Every row gives one point. The points of each table are mixes of a few directions, plus a little noise. Count the directions of each table, and those that both share. Where both have some left over, give the other angles between the two spaces (their principal angles), to ten degrees, smallest first.

First:
[[-48  60 -39]
 [ 17 -20  13]
 [ 42 -52  33]
 [ -9  11  -7]
 [  6  -7   5]
 [ -7   9  -5]]
Second (4 x 3):
[[-14  17 -11]
 [ 35 -43  28]
 [-37  46 -29]
 [ 16 -19  12]]
Directions: first 1, second 1, shared 1

First (9 x 6):
[[-26 -41  10 -17 -14 -31]
 [ -5   3 -11  -5  18  -8]
 [ 13   4  15  12 -25  17]
 [ 11  24 -13   7  18  12]
 [ 12  -3  20  12 -32  17]
 [-30 -21 -19 -25  32 -39]
 [ 48  53   6  37 -15  60]
 [-20  -5 -23 -19  38 -28]
 [ -2 -15  15   1 -23  -1]]
Second, 9 rows:
[[  0 -11 -15   7  10  18]
 [ -9   7  33 -32 -40 -30]
 [  2 -22 -39  21  30  44]
 [  4 -23 -25  31  25  31]
 [  6  35   5  -9   9 -20]
 [-14  -6  12 -38 -34  -2]
 [  8  -7 -23  30  30  20]
 [ -1  16   7 -15  -7 -13]
 [  4  11  46   5 -26 -50]]
Directions: first 2, second 3, shared 1; angles 80

First (11 x 11):
[[ -5 -13  -7   6  -8  -6 -22  52 -16 -16  -2]
 [-16 -25   2 -11  -4   0  -3  24  -5 -20  30]
 [ 11  15 -15   3  -5  10  28 -40  10  -6  11]
 [ -6 -30 -33  30   0  18  12  47 -31  -4  -6]
 [  2 -43  22 -16  -9 -15   8  29 -27 -46   5]
 [ -7 -10  18   5  17  14  32 -54   2  11 -15]
 [  2   7   3 -18 -10   0  17 -34  15 -25  31]
 [ 28   7 -14   8   0  -7   6  15 -10  23 -23]
 [-19  22  23  -9  16  -8 -46   0  26  44  -6]
 [ 12  46   2 -13   2 -22 -50  15  30  52  -4]
 [ -1  23   0  16   1  15  17 -54   8 -13 -21]]
Second (9 x 11):
[[ -4 -48  27  25 -14  27  26 -22 -30 -24 -14]
 [ 16  13 -24   6 -20   7  55 -14   7 -34  -1]
 [ -7 -23   2  11   4   1   3 -11 -22 -26 -18]
 [ 22   0 -27 -20  41   8  27  13 -25  29  30]
 [-11  41  16 -10 -10 -12 -39  31  35  18  -4]
 [ -8  -8 -23   1   3 -33 -28  36   0  -4 -27]
 [ -1  16  17  -4  -3   6  -9  13  12  18   8]
 [-17  23  42  -2  -9  15 -28 -60  22 -11  13]
 [ 10 -16 -31  -7   7 -18  -7  13   1  34  12]]
Directions: first 6, second 6, shared 3; angles 40, 90, 90

First, 11 rows:
[[  7  29 -14 -17  21  18 -23  17  60  14 -26  11  21  -7 -15  24  26  -9]
 [  9  -5  -3 -11 -21   7   3 -10   7   0 -21  13 -10  12   1  -5   8  -9]
 [  0 -18   7  22  -2   8   3  -3  20 -15   6 -17  -1   4   8  -1   7 -14]
 [ -2  -3   8  10   3  -1  -3   5   5  -5   8  -7   5  -7  -1  -1  -6   0]
 [  0  -7   6   6  -5  -1   1  -1  -3  -5   4  -3  -2  -1   1  -5  -5   0]
 [ -4  -8  14  20   6  -1  -5   7   7 -10  16 -15   8 -10   0  -2  -9   0]
 [ -4  14  -5 -25  -4 -21   8  -2 -58  17   5  20  -8  -2  -5  -8 -21  25]
 [  0  -6   1   1  -7  -3   6  -6 -12  -2   2   0  -6   4   4  -5  -3   1]
 [ -2 -14   3  19   3   6   3  -3  14 -12   9 -17  -1   3   9   1   7 -11]
 [  3  16  -9 -28  -8  -8   1  -2 -23  16 -15  25  -5   2  -8  -2  -5  12]
 [ -7   3  -9   2  14  -5   7  -1 -17   3  13  -7  -1   2   7   6   2   5]]
Second (11 x 18):
[[  4  -2  18   3   3   7 -17 -10   4  -1   4  -5  -1  11   1 -10   3   0]
 [-15  -8 -41  12 -27 -29  58  43  -8 -13  -7  11  11 -52 -11  23 -32  -2]
 [ -2   3 -13  -5   5   0   7  -2  -4   4  -2   1  -3   5   4   7   8  -1]
 [  5  -3  11  -2  -6   4  -9  -8   1   0  -3   2  -4   8   0  -9   0   0]
 [  5   0  15   3   7  10 -19  -7  14   0   2  -6   1   9   0  -5   7  -2]
 [ -2   0  -7   5  12   6   2  -1  11  -1   3  -9   1   5   6   8  13  -6]
 [  5   0   4   1   0  10  -9  -1  22  -2  -8  -1   2   4  -2   1   9  -7]
 [  5  -3  14   2   2   9 -15 -10   7  -1   1  -5  -3  12   2  -8   6  -3]
 [  2  15 -12 -33 -16 -16  10  -3 -44  18 -14  31 -11   0  -8  -6 -15  18]
 [ -1  10  15   0  21   3 -22   0   2   6  12  -7   8   1  -3  -2   1   8]
 [ -5 -13  -4  16  -1  -4  15   0  -6 -10  11 -12  -3  -2   7   1  -3  -4]]
Directions: first 4, second 5, shared 4

First, 8 rows:
[[ 30 -33 -33  23  15  -3 -43 -10  13  -2 -21 -12  30 -35  -1  -6  19   9
   20  -3   3  33  24  36 -26 -10  21  27  12  18  16  -8]
 [  1  23  -2  -9  -2  -3  16  -2  -8  33  18   7  -9  28  -6  -9  -2  22
  -27   1   8  25   2  17  12 -19 -10 -36  17 -45  27  -5]
 [  9 -11  19   2   6  14  15  -4 -21 -25 -30 -13   1  -1  10  -7 -14 -21
   37  -3 -17 -28 -13 -19  24  17  -6  13 -14  46 -20  14]
 [  4   5   4   6   9  -4  21 -12 -18 -15 -30 -10  -4  -1  -1 -14 -13 -15
   28  -1  -7  -6  -8  -9  31   7 -15  14 -13  46 -11  12]
 [-36  22   1  -5 -12 -23   8   5  18 -12  17  14 -17  -7 -11  16   1 -11
  -18   5  10 -16  -5 -27  -6  10  -9  16 -15   7 -26  -1]
 [ 13 -17   4   0   2  15 -11   5  -2  -1   1  -3  10  -1   8   2   3   3
    6  -2  -6  -4   2   5 -10   1  11  -3   6  -7   5  -2]
 [ 21 -36   0  -6  -5  30 -44  21  16  15  29   3  25  -2  14  16  18  19
  -17  -2  -3  -1  12  19 -50  -6  36 -21  23 -60  21 -15]
 [-40  48   7 -11 -12 -27  40  -3   1   7  19  15 -33  20 -16   2 -11  -3
  -29   6  13  -4 -12 -22  25   0 -30  -9 -12  -7 -13   4]]
Second (9 x 32):
[[ 30  -4   5  16 -22  -5  11 -18 -10  -3 -41  -6   7 -19   9  -4 -20  30
   20  15 -18  -6   0  -7  -5 -22  -7  27 -11  55   6  24]
 [ 48 -21  13   6  -1  29  10  -9 -30   8 -31 -15  15  13  19 -14 -14  21
   28   2 -24  -2  -2  12  14 -18   0 -12   8  14  21  16]
 [-20   0 -12   3  35  -5   5  -2  -5 -16   0  -5  -6  13 -11 -10  13 -43
   19 -18  10   8  -2   1  37  20 -11   2  -5   5 -22 -11]
 [-41  29 -17 -18   7 -29 -13  10  27   0  22   0 -17 -26 -24  -7   3 -27
  -31  -4  32  18   3   5 -12  37   7  -1   0  -8   5 -20]
 [  9 -20 -18  18   6  -2 -20  -4  12  -1   4   7  15  -2   0  12  22   9
    5  -1   0  13  14  11 -13 -21   6  14   5 -10  -7  -6]
 [-39  27 -19   8 -15 -43  -2  -3  33  -4  21  21 -15 -16 -19  19  12   5
  -30   8  19   8   7 -15 -19  -8  -9  29 -13   2 -20  -7]
 [ 25 -35  31 -13   1  49  -7  16 -18  -5   0 -10  15  16  27   4  -6  -6
   19  -6 -22 -35 -11  -6  -4  13  19 -26   7 -19   3   5]
 [-25  50   9 -10 -35 -35  34  -6   8  13   8  16 -29  -3 -13   5 -22  25
  -38  19   8  -6  -8 -23  -2 -11 -21   4 -12  10   4  14]
 [ 17 -28   7  -9  24  39 -16  14 -12   6  16  -9  15  25  12  -6  11 -15
    9 -16  -4   2   1  19   5  11  17 -37  19 -47  12 -14]]
Directions: first 4, second 6, shared 4

First:
[[ 24 -11   4  -2  -5 -22   5  -2   5  12  29  18 -17 -19 -11  20  -4   4
   -9 -12   1 -19   4   1  27  -5 -22 -10  -3  -8   5 -12]
 [  3 -19  -6 -16  31  13  13  20 -12  -5  -3  18  11  30   6 -10   7   2
  -46  40   9   5 -11 -23 -12  17  16 -14  11 -21  -7 -21]
 [  9   9   2  10 -16 -10 -10 -17  13   8  13  -5 -14 -29 -10  13  -6  -1
   30 -33  -7 -10   9  17  17 -11 -20   5 -12  12   8   8]
 [ 27  -9  13   3 -29 -49  11   1   5  21  38  21 -28 -33 -10  30  -7  11
   -2 -29   0 -25   7   4  43 -19 -37  -9   2  -8   7  -8]
 [-21   1   6   2 -12  -9  11  22 -22  -9 -21  -7  16  26  20 -13   2   1
  -11  18   3  21  -2  -7 -17  -2  20   6  20   2  -5  10]
 [  4  15  14   9 -38 -36   1 -10  13  18  13   3 -28 -30  -5  15  -6  16
   29 -32  -1 -14  -5   6  29 -24 -27   7  -7   2   3  10]
 [ -8 -11 -17   6  28  41 -16   1 -22 -36 -22 -31  47  26  10 -12  -2 -39
   -2   9 -13  25  34  22 -45  22  34   4  10  29   6  11]
 [ 33 -21 -14 -18  47  27  -3 -14  18   7  27  26 -10  -5 -23   8   5  -4
  -30  14   5 -22  -6 -11  13  21 -10 -22 -17 -23   0 -35]
 [-53  37   6  -5  -5  20   2   2  11   4 -50 -10  -5  27  15 -42  14  29
   18  32  14  23 -52 -29 -24  -3  25  20  -6 -14 -18  14]
 [ 18   4  -6   5   2   7 -16 -28  21   6  19  -3 -13 -31 -20  14  -5  -7
   24 -30  -9 -17  10  18  16  -1 -20   0 -21   8   9  -1]
 [-37   4  -3   7  -2  15   1  22 -32 -29 -43 -28  41  41  30 -25   2 -14
   -2  23  -3  37  10   4 -48   7  43  13  25  20  -4  23]]
Second (11 x 32):
[[  7  -3   2  -5   3  -5   5   2   4   7   8  11  -8  -2  -4   3   1   8
   -9   4   5  -6  -7  -8   9   0  -7  -6  -2 -10  -3  -8]
 [-26  15  -8  19 -11  21 -21  -8 -13 -27 -31 -44  34   5  14 -12  -7 -27
   39 -18 -16  27  28  32 -37   0  24  23   5  41   7  34]
 [ -8   4  -2   5  -3   5  -7  -3  -4  -7  -9 -13   9   3   4  -4  -2  -8
   11  -5  -4   6   8   9 -10  -2   6   7   0  11   2   8]
 [ 24 -12   5 -16  11 -18  19   7  13  25  28  38 -30  -4 -14  10   6  24
  -34  16  16 -22 -26 -30  33   1 -23 -17  -4 -39  -6 -30]
 [ 35 -18   8 -26  15 -29  28  10  19  36  43  60 -46  -9 -20  16   8  35
  -52  24  22 -36 -38 -43  49   0 -31 -28  -5 -55  -8 -45]
 [  8  -4   1  -6   3  -6   6   1   4   7   9  13  -8   0  -3   3   2   7
  -10   4   5  -6  -7  -8   9  -1  -8  -6  -2 -11  -2 -10]
 [  6  -4   3  -5   2  -6   5   1   4   8   8  13  -9  -1  -4   2   2   6
   -9   5   4  -7  -8  -9   9   0  -6  -6  -1 -13  -1  -9]
 [ 19 -10   4 -13   8 -16  16   6  10  18  21  32 -25  -4 -10   8   3  20
  -28  11  11 -18 -20 -22  27   0 -16 -15  -3 -30  -4 -23]
 [-29  17  -8  20 -11  24 -23  -9 -15 -30 -34 -50  37   8  15 -14  -6 -30
   42 -20 -17  31  33  35 -40   1  27  24   6  47   7  38]
 [-34  19  -8  22 -14  27 -27 -11 -19 -35 -40 -58  43   8  18 -16  -6 -33
   49 -23 -21  35  36  41 -47   1  30  27   4  52   8  43]
 [ -1   0   0   1  -2   0  -1   0  -1  -2  -1  -3   3   0   1  -2   0   0
    2  -2  -2   1   1   2  -1   0   1   2   1   2   0   1]]
Directions: first 4, second 1, shared 1
